Every row gives one point. Examples show where two turns around zero, p and q, send a point. Write where each new point lands after one turn and then the other. Backwards means that the second turn is done in reverse. Each puzzle has new turns, and all numbers are rounded.

Turn p:
[-0.05, -0.26] -> [0.17, -0.20]
[0.10, 0.32] -> [-0.19, 0.28]
[0.48, -0.25] -> [0.49, 0.22]
[-0.52, 0.20] -> [-0.48, -0.28]
Turn q:
[-0.34, -0.56] -> [0.06, -0.65]
[0.28, 0.21] -> [0.10, 0.33]
[0.29, 0.28] -> [0.07, 0.40]
[-0.23, 0.07] -> [-0.23, -0.08]
Where do these land?
p, then q: [-0.44, -0.18] -> [0.16, -0.45]
q, then p backwards: [0.57, 0.06] -> [0.57, -0.09]
q, then p backwards: [-0.13, 0.13] -> [-0.09, 0.16]

Turn p:
[-0.23, -0.63, -0.15, 0.21] -> [-0.55, -0.19, -0.41, -0.11]
[-0.16, -0.06, 0.37, -0.22] -> [-0.12, -0.21, 0.23, 0.33]
[-0.17, -0.02, -0.05, 0.18] -> [-0.01, 0.00, -0.24, 0.07]
[-0.08, 0.25, 0.01, -0.44] -> [0.01, 0.28, 0.36, 0.24]
[0.55, -0.24, -0.34, 0.48] -> [0.10, -0.12, -0.29, -0.77]
[0.09, 0.70, 0.16, -0.22] -> [0.56, 0.24, 0.37, 0.25]
Turn q:
[0.36, 0.08, 0.21, 0.14] -> [0.27, 0.00, -0.07, 0.35]
[0.10, -0.16, -0.19, -0.20] -> [0.16, 0.07, -0.07, -0.27]
[-0.01, 0.54, -0.07, 0.20] -> [-0.32, 0.23, -0.24, 0.35]
[-0.10, 0.21, -0.16, 0.49] -> [-0.33, -0.20, -0.34, 0.24]
[-0.36, -0.66, 0.20, -0.63] -> [0.20, -0.10, 0.71, -0.67]
Where do these land?
q, then p: [-0.06, -0.34, 0.15, -0.21] -> [-0.07, -0.24, 0.35, -0.01]
q, then p: [-0.28, -0.40, 0.26, 0.38] -> [-0.49, -0.45, -0.08, -0.02]
p, then q backwards: [-0.16, -0.28, 0.03, -0.15] -> [-0.27, 0.16, 0.01, 0.16]
q, then p: [0.03, 0.76, -0.32, -0.14] -> [0.44, 0.56, -0.32, 0.30]
q, then p backwards: [0.16, -0.33, 0.45, 0.26] -> [0.06, 0.19, 0.60, 0.05]
p, then q: [0.43, 0.11, -0.35, 0.29] -> [0.27, 0.54, -0.02, -0.21]
q, then p: [-0.11, 0.48, -0.22, -0.43] -> [0.40, 0.38, 0.06, 0.41]

Turn p:
[0.01, 0.17, 0.18, -0.14, 0.17, 0.02] -> [-0.21, 0.22, 0.02, -0.11, -0.01, 0.08]
[0.43, -0.50, -0.01, -0.08, -0.06, 0.05] -> [0.34, -0.27, 0.37, -0.26, 0.17, 0.16]
[-0.11, 0.10, 0.44, -0.15, -0.06, -0.34] -> [-0.35, 0.19, 0.31, 0.29, 0.02, 0.14]
[-0.03, 0.14, -0.44, 0.77, 0.12, 0.01] -> [0.43, 0.11, -0.38, 0.13, 0.11, -0.67]
[-0.41, -0.01, 0.33, -0.60, 0.39, -0.19] -> [-0.84, -0.04, 0.24, -0.17, -0.16, 0.09]
[0.08, 0.01, -0.30, -0.24, -0.27, -0.12] -> [0.18, -0.18, 0.04, 0.07, -0.39, 0.14]
[0.27, 0.19, 0.32, -0.37, 0.24, 0.13] -> [-0.20, 0.35, 0.15, -0.36, -0.02, 0.33]
[-0.26, -0.09, -0.52, 0.82, -0.53, 0.44] -> [0.63, -0.38, -0.78, 0.42, 0.29, -0.27]
Turn q:
[0.45, -0.23, -0.53, 0.43, 0.00, -0.30] -> [0.18, -0.07, -0.70, 0.28, 0.27, 0.36]
[-0.27, 0.22, 0.30, -0.53, 0.23, -0.01] -> [-0.14, 0.16, 0.32, -0.52, -0.10, -0.33]
[-0.04, -0.58, -0.22, -0.02, 0.24, -0.07] -> [0.14, -0.43, -0.20, -0.29, 0.01, 0.35]
[0.15, 0.55, 0.33, -0.18, 0.16, 0.65] -> [0.06, 0.54, 0.74, 0.03, 0.24, -0.07]
[0.20, -0.54, 0.30, 0.17, 0.14, -0.36] -> [-0.17, -0.61, -0.21, -0.07, 0.38, -0.02]
[-0.27, 0.15, 0.23, 0.09, -0.53, 0.10] -> [-0.09, -0.05, 0.23, 0.40, -0.36, -0.30]
[-0.43, -0.02, -0.10, 0.10, 0.24, -0.24] -> [-0.37, -0.04, -0.17, -0.24, -0.27, 0.17]
[0.21, 0.45, -0.31, -0.08, -0.48, 0.23] -> [0.41, 0.49, -0.01, 0.40, -0.17, -0.17]
Where do these land?
p, then q: [-0.11, -0.19, -0.01, 0.14, -0.32, -0.31] -> [-0.22, -0.29, -0.05, 0.26, 0.21, 0.14]
q, then p backwards: [-0.23, -0.31, 0.43, -0.01, 0.21, -0.25] -> [-0.33, -0.43, -0.03, -0.26, 0.29, 0.06]
p, then q: [0.36, -0.37, -0.34, -0.45, -0.24, -0.15] -> [0.40, -0.48, 0.33, 0.20, 0.22, -0.29]
p, then q backwards: [-0.11, 0.47, 0.42, 0.34, 0.49, 0.12] -> [0.25, 0.72, 0.04, 0.01, 0.28, -0.34]
q, then p backwards: [0.18, -0.28, -0.75, -0.39, -0.15, -0.31] -> [0.25, 0.25, -0.65, 0.18, -0.16, 0.58]
p, then q: [-0.07, 0.16, -0.46, -0.44, -0.21, -0.11] -> [0.38, -0.25, 0.00, 0.43, -0.28, -0.16]
q, then p: [0.20, 0.43, -0.18, 0.40, 0.26, 0.23] -> [-0.11, 0.43, -0.56, -0.11, 0.10, -0.11]
p, then q: [0.15, 0.10, 0.39, 0.01, -0.25, 0.24] -> [0.01, 0.29, 0.31, 0.00, 0.13, 0.32]
p, then q: [-0.35, -0.01, 0.49, 0.39, 0.22, 0.55] -> [-0.22, 0.35, -0.14, -0.60, -0.11, 0.55]

Turn p:
[-0.32, 0.01, -0.54, 0.49, 0.10, -0.52, -0.05, -0.30] -> [-0.15, -0.35, 0.00, 0.07, 0.60, -0.27, -0.45, 0.48]
[-0.05, -0.04, -0.58, 0.62, -0.06, -0.13, -0.26, 0.10] -> [-0.25, 0.04, 0.26, 0.19, 0.41, -0.16, -0.67, 0.11]
[-0.30, 0.50, -0.32, 0.04, 0.36, -0.17, 0.03, -0.12] -> [-0.04, 0.12, -0.34, 0.01, 0.55, 0.15, -0.02, 0.40]
[0.49, -0.20, 0.37, -0.57, 0.10, -0.21, -0.34, 0.21] -> [0.18, 0.24, -0.10, -0.39, -0.83, -0.03, 0.00, 0.14]
[0.12, 0.25, 0.36, -0.01, -0.42, 0.40, 0.08, -0.30] -> [0.07, -0.23, -0.30, 0.25, -0.15, 0.24, 0.13, -0.58]
[-0.58, 0.14, -0.41, 0.61, -0.22, 0.24, -0.14, -0.08] -> [-0.44, -0.15, 0.10, 0.12, 0.78, 0.01, -0.32, -0.29]
[0.21, -0.07, 0.43, -0.01, 0.14, -0.34, 0.46, 0.23] -> [0.44, 0.13, -0.01, 0.12, -0.20, -0.47, 0.37, 0.11]
[0.15, -0.45, -0.02, -0.28, -0.16, -0.08, 0.33, -0.01] -> [-0.04, -0.24, 0.33, 0.10, -0.38, -0.10, 0.30, 0.15]
[0.06, -0.13, 0.34, 0.05, 0.03, 0.91, -0.08, -0.30] -> [0.28, -0.15, 0.22, -0.12, -0.01, 0.62, 0.10, -0.71]
[0.34, 0.20, -0.16, -0.60, 0.17, 0.21, -0.15, 0.37] -> [-0.13, 0.57, -0.06, -0.04, -0.43, 0.43, 0.12, 0.21]
[-0.12, -0.22, 0.53, -0.34, -0.04, -0.31, 0.13, 0.20] -> [0.07, 0.00, -0.09, -0.32, -0.33, -0.43, 0.45, -0.01]
Turn q:
[0.07, 0.02, -0.03, 0.48, -0.83, -0.18, -0.31, 0.10] -> [-0.30, 0.03, -0.51, -0.19, -0.53, 0.23, 0.56, 0.19]
[-0.14, -0.02, 0.01, -0.09, -0.48, 0.00, 0.19, -0.34] -> [-0.06, 0.03, 0.01, 0.09, -0.24, 0.45, 0.15, -0.34]
[0.03, 0.29, -0.08, -0.43, -0.94, 0.17, 0.28, 0.14] -> [-0.67, -0.23, 0.31, 0.17, -0.27, 0.70, 0.30, -0.02]
[-0.02, 0.13, -0.10, -0.27, 0.52, -0.41, 0.44, -0.04] -> [0.45, -0.09, 0.33, -0.20, 0.40, 0.23, -0.39, 0.09]
[-0.21, -0.11, 0.41, -0.20, 0.45, -0.07, -0.28, 0.07] -> [-0.08, 0.15, -0.14, -0.16, 0.52, -0.33, -0.24, -0.22]
[-0.18, 0.24, -0.19, 0.12, 0.54, 0.32, 0.00, 0.02] -> [0.17, 0.38, 0.27, 0.21, 0.05, -0.33, -0.31, 0.22]
[0.36, 0.23, 0.12, -0.15, 0.05, -0.05, 0.20, -0.21] -> [0.01, -0.30, 0.03, 0.01, -0.12, 0.18, -0.41, -0.03]
[-0.07, -0.49, -0.07, -0.13, 0.25, 0.09, -0.92, 0.07] -> [-0.05, 0.09, -0.60, 0.39, 0.53, -0.55, 0.28, -0.03]
[0.16, -0.29, -0.06, 0.67, 0.43, 0.12, 0.39, 0.18] -> [0.54, -0.05, 0.29, -0.30, -0.35, -0.58, 0.05, 0.13]
Where do these land?
p, then q: [-0.02, 0.02, 0.28, 0.27, 0.29, -0.05, 0.37, 0.22] -> [0.21, -0.31, 0.00, -0.27, -0.09, 0.07, -0.40, 0.18]
p, then q: [-0.11, -0.07, -0.49, 0.01, 0.32, -0.26, -0.28, 0.63] -> [-0.52, 0.37, 0.01, -0.32, 0.43, 0.07, -0.29, 0.35]
p, then q: [0.04, 0.45, -0.54, -0.10, -0.30, -0.04, -0.22, 0.34] -> [-0.13, 0.78, 0.00, 0.03, -0.04, -0.01, 0.11, 0.34]
q, then p: [0.37, -0.59, 0.24, 0.11, 0.14, 0.44, 0.59, -0.32] -> [0.28, -0.84, -0.04, -0.02, -0.53, -0.30, -0.22, -0.09]
p, then q: [-0.91, 0.23, -0.13, -0.31, -0.42, -0.31, 0.15, 0.11] -> [0.56, 0.51, 0.57, -0.19, 0.50, 0.26, 0.23, -0.04]
q, then p: [0.13, -0.36, 0.26, 0.34, -0.14, 0.39, -0.03, -0.05] -> [-0.18, -0.52, -0.16, 0.20, -0.08, -0.31, 0.02, 0.17]
q, then p: [0.22, 0.17, 0.07, 0.25, 0.36, 0.22, -0.13, -0.75] -> [-0.20, -0.14, -0.19, 0.15, -0.15, 0.04, -0.87, -0.05]
q, then p: [0.52, 0.06, 0.05, -0.05, -0.27, -0.45, -0.35, -0.27] -> [-0.44, -0.03, 0.63, 0.06, 0.02, 0.30, -0.22, 0.14]
p, then q: [-0.15, 0.06, 0.01, -0.36, 0.00, 0.08, -0.07, 0.68] -> [-0.24, 0.35, 0.31, -0.13, -0.01, 0.51, -0.26, 0.07]
p, then q: [-0.08, 0.04, 0.26, -0.16, 0.02, 0.00, -0.01, -0.57] -> [0.21, -0.35, 0.15, 0.35, 0.03, -0.10, 0.29, -0.14]
